Each row is a point. Each copy is the shape, with its points in the same order, stretched, turned, moved and blurred by noise. Some copies are also mirrored. Which?

Shape (6 x 2):
-9  -23
-28  28
15  9
10  3
22  -8
5  -9
Copy 1, 6 rows:
-24  28
11  -41
24  4
12  11
4  26
-4  18
Copy 1 is: mirrored
Copy 2:
-32  18
-21  -60
24  1
15  7
26  24
-4  17
Copy 2 is: mirrored
Copy 3 (6 x 2):
-6  -13
51  -13
-8  12
-7  8
-28  12
-9  -1
Copy 3 is: mirrored
Copy 4:
-24  5
24  20
2  -15
0  -9
-9  -19
-6  -3
Copy 4 is: only turned

Shape (8 x 3):
30  -3  17
-27  21  13
-3  -17  -26
-36  25  4
-20  6  -10
28  -28  11
17  2  -32
7  16  -9
Copy 1:
-4  -27  -14
-9  4  21
-1  17  -24
-6  12  24
-2  15  4
-21  -15  -32
24  3  -13
16  -6  5
Copy 1 is: only turned
Copy 2 (8 x 3):
-34  -43  -3
41  -11  3
-36  32  5
48  5  12
10  19  9
-60  -26  -20
-38  22  35
-4  -5  30
Copy 2 is: mirrored

Shape, 9 rows:
-15  31  2  -17
19  13  -13  -11
13  49  20  14
15  -7  -8  16
21  -28  -1  -21
-12  51  11  15
22  -19  -26  -17
3  20  14  23
-4  41  14  -11
Copy 1, 9 rows:
-14  35  -4  -17
-18  7  12  7
2  60  29  -2
15  -11  19  7
-4  -19  -28  31
3  56  29  -26
-13  -29  -3  18
20  27  20  -6
-12  53  3  -9
Copy 1 is: only turned
Copy 2:
5  24  11  12
7  -6  -16  16
-39  6  4  21
-10  -14  -30  -15
22  -38  -1  -19
-36  36  2  15
27  -23  -27  -8
-32  6  -9  -7
-9  20  18  13
Copy 2 is: only turned
Copy 3, 9 rows:
20  -40  -5  10
8  -15  -14  -20
-28  -34  21  -13
-8  17  1  -11
18  3  -46  5
-12  -34  34  -2
22  8  -36  -15
-20  -4  20  -1
4  -45  0  5
Copy 3 is: mirrored
Copy 4, 9 rows:
-24  8  -14  -15
5  -14  -16  11
-8  50  -52  -27
17  6  -8  22
25  -41  17  18
-24  59  -41  -23
20  -47  9  35
0  45  -28  -5
-21  26  -32  -26
Copy 4 is: only turned

Shape:
-2  1  -33  -6
7  -11  34  -3
-6  -3  -25  0
-38  7  -21  7
6  52  8  30
-23  -3  -34  17
15  -30  18  -12
3  40  14  15
17  -27  19  -9
-16  -8  -24  22
Copy 1:
-19  26  -34  4
1  -23  10  -14
-21  22  -26  -6
-29  46  -2  -10
41  36  8  22
-23  47  -21  -23
-13  -31  -10  -18
27  23  10  20
-10  -29  -10  -17
-14  39  -18  -29
Copy 1 is: mirrored
Copy 2, 10 rows:
-6  20  9  20
21  -29  13  -1
2  15  6  22
0  16  -14  58
-32  -4  -60  27
8  26  -12  39
29  -19  36  -16
-26  -10  -41  27
28  -19  32  -15
17  18  -12  26
Copy 2 is: mirrored
Copy 3 (10 x 4):
17  0  -25  12
-20  -2  5  -32
22  6  -15  4
34  11  13  14
-32  52  21  29
44  15  -6  9
-8  -20  -16  -38
-25  37  23  20
-9  -12  -18  -36
34  15  -8  -1
Copy 3 is: only turned

Shape:
6  -9  -7  16  -23  -36
17  -22  -21  -24  22  2
9  31  24  11  11  1
26  26  -7  27  -28  -2
-10  -7  -9  -1  -15  -20
2  -8  -11  -8  20  13
-29  -30  33  10  20  -17
21  -10  3  17  1  -1
2  12  4  -19  19  16
21  17  -12  -22  -17  -7
-8  2  -3  -34  12  21
-23  -5  26  -35  -31  -8
Copy 1:
3  8  1  -20  -11  24
-8  -2  -12  -11  39  -13
-7  37  -3  6  -7  -5
23  23  17  5  -29  9
-11  4  11  -15  -4  8
-8  12  0  -11  24  -17
-36  30  -6  -34  20  12
6  23  0  -12  9  9
-15  19  4  9  17  -20
3  0  12  20  -5  -1
-20  6  18  12  18  -20
-30  7  41  20  -10  15
Copy 1 is: only turned
Copy 2 (12 x 6):
30  -11  -26  14  26  -17
-29  40  -25  -8  -5  -27
31  0  41  -16  -17  -3
39  -12  4  -35  34  9
2  -16  -18  15  14  -12
-22  22  -9  -9  -16  -3
14  3  1  60  -43  -2
28  22  -10  -4  -3  2
-14  14  24  -12  -11  -11
1  -3  8  -21  39  -29
-34  9  14  -2  -3  -9
3  -25  25  52  27  -17
Copy 2 is: only turned
